Rows are points. Any point is a mix of the corners, with weights that add up to 1. It lies inside the corners' shape when no weight is negative. Is each point inside? If not, which corners have a negative weight?
In the rows, zero is written as 128.

Corners:
(1): [101 125 116]
(2): [172  74 121]
(3): [150 113 100]
(4): [118 193 125]
Points:
[143 128 116] => inside
[147 113 104] => inside
[151  80 111] => outside (4)
[118 167 114] => outside (2)

Corners:
(1): [125 189 105 162 139 130  86 116 141]
(2): [147 139 188 149 155 146 145 193 178]
(3): [138 109 131 103 115 137  65 138 124]
(4): [161 111  92 132 151 183 101 165 109]
(5): [107 126 142  82 147  10 184  86 123]
(6): [163 128 101 176 113  94  88 170 119]
(7): [129 119 135 199 119  94 137 118 155]
(8): [ 97 132 101 142 137 165  80 195 115]
(9): [112 127 112  79 152  39 156 104 184]
(10): [146 128  82 138  65 119 106 126 107]
Points:
[142 137 112 150 126  94 129 128 162] => outside (3, 5, 8)
[127 134 118 116 151 109 116 142 141] => outside (7, 10)
[131 123 126 170 124 100 129 127 147] => inside
[121 126 132 125 135  63 150 113 133] => inside
[125 134 128 133 126  89 122 131 139] => outside (4)
[127 140 113 139 129 127  96 142 132] => inside
[106 141 129  99 138  90 125 133 137] => outside (4, 6, 7)
[138 132 111 126 139 131 108 149 131] => outside (7)
[144 139 126 128 135 106 119 137 142] => outside (7, 8)

Corners:
(1): [ 64 102 165 152 164 114 182 122 141 191 134 106 175 189 196 105 177  89
 124 147]
(2): [130 119 141 171  93 152 127  97 154 113 122  98 164 162 198 107 155 104
 174  86]
(3): [ 95 131 152 143 133 106 184 132 195 141 160 114 136 162 205  81 178 121
 139 121]
(4): [102  92 141 163  85 148 145 130 167 125 138 140 176 123 169 127 159 128
 183 145]
(5): [122 103 138 173  81 138 133 154  92 121 101 140 154 103 158 135 110 115
 134 123]
(6): [116 162 101  66 156  94 132 192 134 145  96 134 175 108  49  83 100 112
 103 153]
(7): [ 81 109 136 178  87 145 133 104 170 160 177 128 111 163 195 128 145  97
 154  93]
(8): [137 154 114 130  81 112  95 141 100 144  61 100 126  96  93 168 109 140
 101 150]
(9): [ 89  62 177 135  91 114 165 125 169 134 208 135 163 156 183  73 184  81
  96 107]
(10): [103 115 101 140 191  76 124 187 143 130 139 121 134 165  94 118 127 119
  93 169]
(11): [144 115 128 162 102 122 137 140 131 101 107 120 105 170  83 145 108 141
 129 129]
(12): [ 80 117 146 137 112 125 162 119 173 103 155 126 138 162 168 134 189  98
 156  91]
(13): [135 111 149 184 115 126  94 151 148 127  84 147 131 149 141 150  99 132
 116 113]
(14): [134 157  68  52 144  28 140 152 124 121  74 114 103 141  48 141 100 113
 100 173]
(15): [121 138 108  55 203  71 158 164 143 136 130 114 129 105  70 108 100 112
 103 177]
(16): [150 139 108 126 104 144 128 128 149 124 149 146 167 142 141 129 130 159
 146 104]
(17): [230 162 108 122 118 125  99 187 128 124  81 136 107 148  86 126 111 120
 138 137]
(18): [141 168 149 146 113 126  98 144 121 115 105 156 159 122 130 108 114 128
 162 146]
(19): [ 83 111 113  70  93 112 109 142 119 116  99 113 113 122 120 143 113 155
 136 161]
(20): [ 66 137  94  65 161 101 145 170 141 137 128 143 157 105  80 102  90  93
  47 205]
(21): [132  89 125 160  94 146 109 118 127 126 114 157 108 124 152 112 153 129
 115 119]
Points:
[109 118 122 119 115 109 137 136 129 142 112 118 132 131 124 125 120 122
 103 139] => outside (4, 10, 12, 17, 18)
[121 120 126 139 108 123 126 137 135 131 117 131 133 132 133 125 132 122
 123 130] => inside
[129 124 130 144 115 118 133 141 149 123 128 137 127 139 139 121 138 122
 126 129] => outside (1, 2, 6, 19)
[120 128 129 135 120 118 128 142 142 130 126 132 143 140 135 120 129 124
 131 133] => inside
[107 124 123 115 124 118 138 142 147 131 136 131 144 138 140 109 137 111
 129 139] => outside (8, 11, 13)
[114 110 137 135 112 117 135 139 146 132 139 128 142 142 142 113 142 111
 118 129] => inside
[111 117 129 134 120 121 139 138 148 130 134 131 139 145 144 117 137 118
 135 129] => outside (8)

Corners:
(1): [148 172 158 114 112 144 134 147 193 116 162 158 117  82 146  67  62  53
 137 151]
(2): [165 181  90 108 109 123 104 105 145 125  94 144  70  72 114  65  75 125
 128 112]
(3): [ 77 165 139 111  97  65 118 112  99 108 159 129 138  82 127  96 100 107
 114  86]
(4): [124 118 125 131 154 123 150 134  97 153 130 124 173 131 138  91 161 105
  87 135]
(5): [171 131 114  75  90  95 150 116  87 183 121 116 187 133 150 154 132 103
 142 128]
(6): [100 129 144 112 142 150 120 187 153 113 145 147 114 189 104 138 102 121
 168 117]
(7): [106 110 143 133 161 122 150 140 116  87 128 113 119 123 140 198 147 158
 131 116]
(8): [ 83 129  97 108 145 149 120 136 101  87 136 118 146  95 101 162 138 114
 127  95]
(9): [181 159 128 165 133 108  69  69 147 144 121 142 119  97 108 126  63 101
 140 123]
(10): [164 197  80 154  74 172  96  89 135 115 150 172  94 121 122  54  69  91
 129 129]
(11): [ 95  98 129 116 100 131  94 155 121 183 137  99 162 103 147 119 130 137
  92 151]
(12): [ 72 103 161 152 159 181 162 141  88 146 137 159 152 103 134 162 103 175
 137 101]
(13): [172 158  86 158  89 110 157 115 160 144 115 138  75 114  99  88  95  72
 146  93]
(14): [ 89  85 118 151 112  65 100 125 134 137 131 163 169 135 197  96 151  87
 140 120]
(15): [ 78 155 114  80  98 114 139 103 151 113  88 148 174 102 101 150 131 144
  86 169]
(16): [ 80 115 143 126 153 156 153 171 146 123 168 123 167 118 135 155 158 191
 142 111]
(17): [112  80 170 147 144 166 128 135 109 125 149 125 118  98  89 143 145 144
 167 130]
(18): [ 75 101 138 117 169 184 158 113 146 119 134  96 137 147 130 146 110 154
 146 126]
(19): [108 185 108 165 137  92 135 159  82 178 124  93 162  87 162  88 111 132
 161 158]
(20): [117 173 138 143 126 116  79  97 161 142 110 165  68  98 137 120 133  70
 143  98]
(21): [ 99 127 175 134 123 139 131 136 115  65  87 100 155 131 117 179 135 145
 172  77]
Points:
[121 145 118 120 121 134 119 124 129 130 135 137 129 101 127 116  97 135
 133 128] => outside (4, 13, 20, 21)
[116 140 124 125 122 129 124 124 132 130 130 135 137 110 125 115 114 116
 132 122] => outside (7)
[108 149 128 133 124 127 124 129 140 114 131 135 126 109 131 123 106 121
 136 115] => outside (4, 5, 17)
[ 99 115 149 133 147 128 126 139 114 126 137 120 151 117 142 151 132 131
 140 118] => outside (2, 10, 13, 15)
[109 107 129 119 148 151 132 126 119 107 127 132 155 127 119 159 130 159
 138 117] => outside (1, 3, 11, 13, 19, 20)

Corners:
(1): [ 86 115 127 131  88 114 197 159 140  91 129 158 128 137  96 116 140 143
  75  88]
(2): [ 96 148 129 153 109 118 113 163 144 136 155 128 111 123 134 107 151  90
 140  93]
(3): [169 123 135 156 150 149 115 119 102  93 171  99 188 152 145 133 121 120
 139 104]
(4): [149 134 124 148 165 120 132  90  57  76 178 143 155 119 111 156 123 146
 142  92]
(5): [125  88  86 180 148 114 115 139 173  67 133 127 158 140 148 151 114 116
 131 131]
(6): [ 98 186  91 124 102 143 183 162 160 132 138 168 111 130 140 116 135 115
 102 102]
(7): [ 76 112  97 131 119 131 148 158 151 109  59 159 121 141  98 115 123 150
 166  95]
(8): [115 124 129 175 153 163 107 117 108 107  92 121 179 133  92 164 122 115
 132 112]
(9): [139 116 184 123 211  76 120 109  67 193 145 112 115 136 163  86 114 149
 117 146]
(10): [143 106  86 158 128 101 120  93 128 123 147 110 161 157  87 151 124 152
 155 110]
(11): [168  86 175  94 192  83  80  92  95 181 146 104  81 145 133  65  97 101
 114 135]
(12): [ 85 143 120 118  33 127 202 149 150 107 135 147 159 101 130 150 134 114
 130 109]
(13): [137 128 152 141 145  86  66  92  86 166 151 129  89 180 159 103 111 120
 110 146]
(14): [128 112 133  88 222  53  55 111  94 155 142  90 104 158 152  94  93 122
 125 149]
(15): [ 92 136  92 103  63 130 195 135 213  81  83 148 144 115 115 124 165 129
 115  98]
(16): [183 136 114 161 172 126  80 100 153  87 138 100 169 138 118 123  90 165
 133 148]
(17): [144 124 100 148 145 153 138 138 107 100 128  99 132 127 109 116 126 142
 125 145]
(18): [150 110 112 144 152 153 113 136 140  90 152 120 176 126 119 191 122 152
 140 142]
(19): [ 82  92 145 138 174 137  97 137 124 169 142  98  98 123 157 121 103 100
 152  97]
(20): [141 125 158 117 185  96  96 113 146 145 121  93  67 166 134 100 107  93
 148 142]
(21): [ 85 134 129 138  85 123 172 177 128 126  70 155 113 106 123 138 126 124
  87  47]
Points:
[112 127 125 135 116 119 147 139 132 116 122 135 132 129 123 127 125 130
 116 104] => inside
[126 121 127 139 138 118 123 128 131 118 136 125 135 138 130 129 122 124
 127 115] => outside (17)
[120 121 127 132 147 113 116 123 134 131 136 125 120 140 131 122 118 121
 132 124] => outside (3, 17, 21)
[128 127 124 137 140 118 126 127 130 115 128 125 130 139 123 125 123 126
 129 119] => outside (19)

Corners:
(1): [ 96 118 127 154 130 111 159 128 105 121  90 140 186 205 184 141 111 175
 148 128]
(2): [184  87 106 102 133 135 154 121 123 113 124 167 113 133 123 141 149 161
 108 171]
(3): [101 120 106 115 133 104  90 156 106 116 116  89 118 127 130 140  95 104
 121 113]
(4): [ 88 111 128 131 131 118 140 144 112 148 114 129 211 177 116 162 108 131
 147 133]
(5): [106 108 190 115 128 118 167   9  84 134 142 138 136 128 124 143 172 123
 147 158]
(6): [112 114 109 155 111 114 114 166 145 129 110 132 103 151 120 126 150 147
  72 104]
(7): [189 128  84 112 108 137 133 141  79 105 143 187 123 142 108 121 178 151
  62 137]
(8): [ 69 140 124 120 128  94 150 148 136 132  95 126 163 129 130 151 145 155
 143 121]
(9): [ 87 194 167 149 107 138 137 134 125 117 113 249 117 141 117 112 177 146
  95 126]
(10): [113 113  85 142 132 103  62 161 129 130 118 134 163 199 128 122 111 124
 133 101]
(11): [109 100 121 118  91  87 155 125 127 120 240 107 110 109 151 144 129 117
 126 130]
(12): [ 94 141 112 146 123 133 134 124 137 119 102 119 124 115 160 135 131 117
 150 126]
(13): [120 111 140 137  95  93 101 156 147 107 107  90 120 116 132 112 104  83
 145  98]
(14): [156 117 142 113 134 121 147 143 122 235 136 124 138 171 136 128 122  62
 133 141]
(15): [124 144 115  86 130 131 120 129 138 157 139 102 131 120 125 144 105 143
 133 142]
(16): [145 134 110 100  94  88 143 144 152  99 120 100 118 127 132 152 122 111
  97 148]
(17): [119 141 105 128 108  93  97 166 148 124 129 101  97 127 100 156 100 111
 121  94]
(18): [111 113  90 111 127 123 141 125 140 103 126 116  99 115 130 112 113 124
 134 118]
(19): [ 93 116 129 171 122 111 131  94 122 137 115 150 121 122 152 105 119 118
 131 134]
(20): [ 86 202 136 120 117 142 126 160 133 161 124 132 101 143 111 101 127 135
 138 169]
(21): [ 82 135  92 133  95 136 115 143 123 115  96 182 104 135 122 127 137 152
 126 118]
Points:
[137 107 119 124 117 104 135 127 129 127 142 135 126 144 132 130 133 126
 115 122] => outside (3, 4, 12, 20, 21)
[ 95 119 144 144 122 109 122 115 120 130 140 122 144 152 143 133 117 126
 142 128] => outside (7, 8, 14, 16, 18, 21)
[117 127 118 126 113 114 135 134 128 129 135 135 126 138 131 133 132 131
 122 128] => outside (3)
[125 129 108 120 114 118 115 152 129 132 136 133 117 138 118 125 122 120
 113 129] => outside (1, 5, 8, 12)
[111 118 116 125 120 114 130 122 121 114 122 137 134 138 127 144 132 141
 121 127] => outside (13, 14, 20)
[112 120 127 131 120 115 126 134 118 121 130 137 142 143 129 122 131 132
 127 126] => outside (12, 14, 16, 17, 21)
[124 120 118 119 116 115 136 130 129 126 127 133 120 125 125 139 133 127
 120 131] => outside (1, 10, 20)

Corners:
(1): [ 55 181  93 151 173 142 115 138 125 191  97 127 108 216 112 187 132 125
 101 129]
(2): [112 163 106 125 117 103 101 142 142 113 144 127  94 163 154 111 165 164
 166 207]
(3): [107 133 136 149 108 118  83  86 159 126 164 159 136 139 126  99 121 181
 128 200]
(4): [134  97 152 165 111 140 142 108 113 109 121  86 175  92 135 127  79 161
 131 111]
(5): [ 94 134 103 124 111 138 106 184 173 160 110 134  81 172 121 104 110 151
 171 154]
(6): [110 132 182 134 137 167 149 135  99 112 139 122 178 103 102 144 103  93
 114 102]
(7): [166 105 137 143 112 151 165 100 161  98 169  91 184 104 141 144 102 137
 105  70]
(8): [ 63 135  92 104 159 169 109 132 116 161 109 154 131 170 116 114 147  94
 115 114]
(9): [180 112 191 110 130 113 139  70 112 112 148 134 150 118 108 107 146 193
 178 193]
(10): [ 67 122 131 117  76 168  85 119 148 127 132 117  97 134 118  88 110 153
 164 173]
(11): [ 91 172 145 112 113 143  75 141 136 120 113 150  71 127 120 135 145 135
 170 136]
(12): [118 103 178 143 131 112 148  82 159  91 165 105 167 118 123 151 109 186
  96  90]
(13): [106  89 127 110  77  75 111  62 160 121 108 129 147 109 112 111 103 156
 166 153]
(14): [ 93 216  97 175 168 124 158 109  92 155  98 125  79 195 119 160 147 122
 116  99]
(15): [134  80 196 150 127 133 135  78 139 136 137 107 153  77  83 122 120 151
 164 104]
(16): [130 109 137 150 159 180 193 119 135  94 107 104 174 107 133 126  78  93
 145  86]
(17): [ 81 139  72 182 174 169 136 113  83 172 104 134  87 198 149 151 100  89
 138 101]
(18): [136 130 154 114 121 103 106  89 142 118 145 109 108  97 120  99 114 160
 165 156]
(19): [ 65 146  75 127 144 155 129 134 136 170 102 174  81 137 139 124 144  95
 106 152]
(20): [159  81 136 143 125 171 125 106 115 103 121 100 119  99  97 124 137 111
 103  96]
(21): [101 161 108 178 146 145 140 121 138 201  94 138  91 172 167 131 142  73
  81 113]
Points:
[110 107 135 139 122 151 129 115 137 125 134 121 145 116 128 118 108 123
 123 119] => outside (1, 9, 11, 14)
[116 127 138 144 128 136 133 111 131 130 123 117 123 129 122 131 118 135
 137 122] => outside (3, 8)
[120 120 142 142 122 133 139 105 144 122 134 114 137 122 122 127 117 146
 125 126] => outside (8, 11, 17)
[112 120 126 137 121 137 113 109 138 137 129 123 120 134 127 122 123 145
 136 136] => outside (6, 14, 16)
[112 133 122 143 123 133 122 110 133 136 124 121 115 139 128 127 125 144
 132 131] => outside (6, 16)
[104 139 121 137 136 131 117 110 133 143 118 131 104 158 119 123 131 141
 145 141] => outside (4, 6, 7, 19)
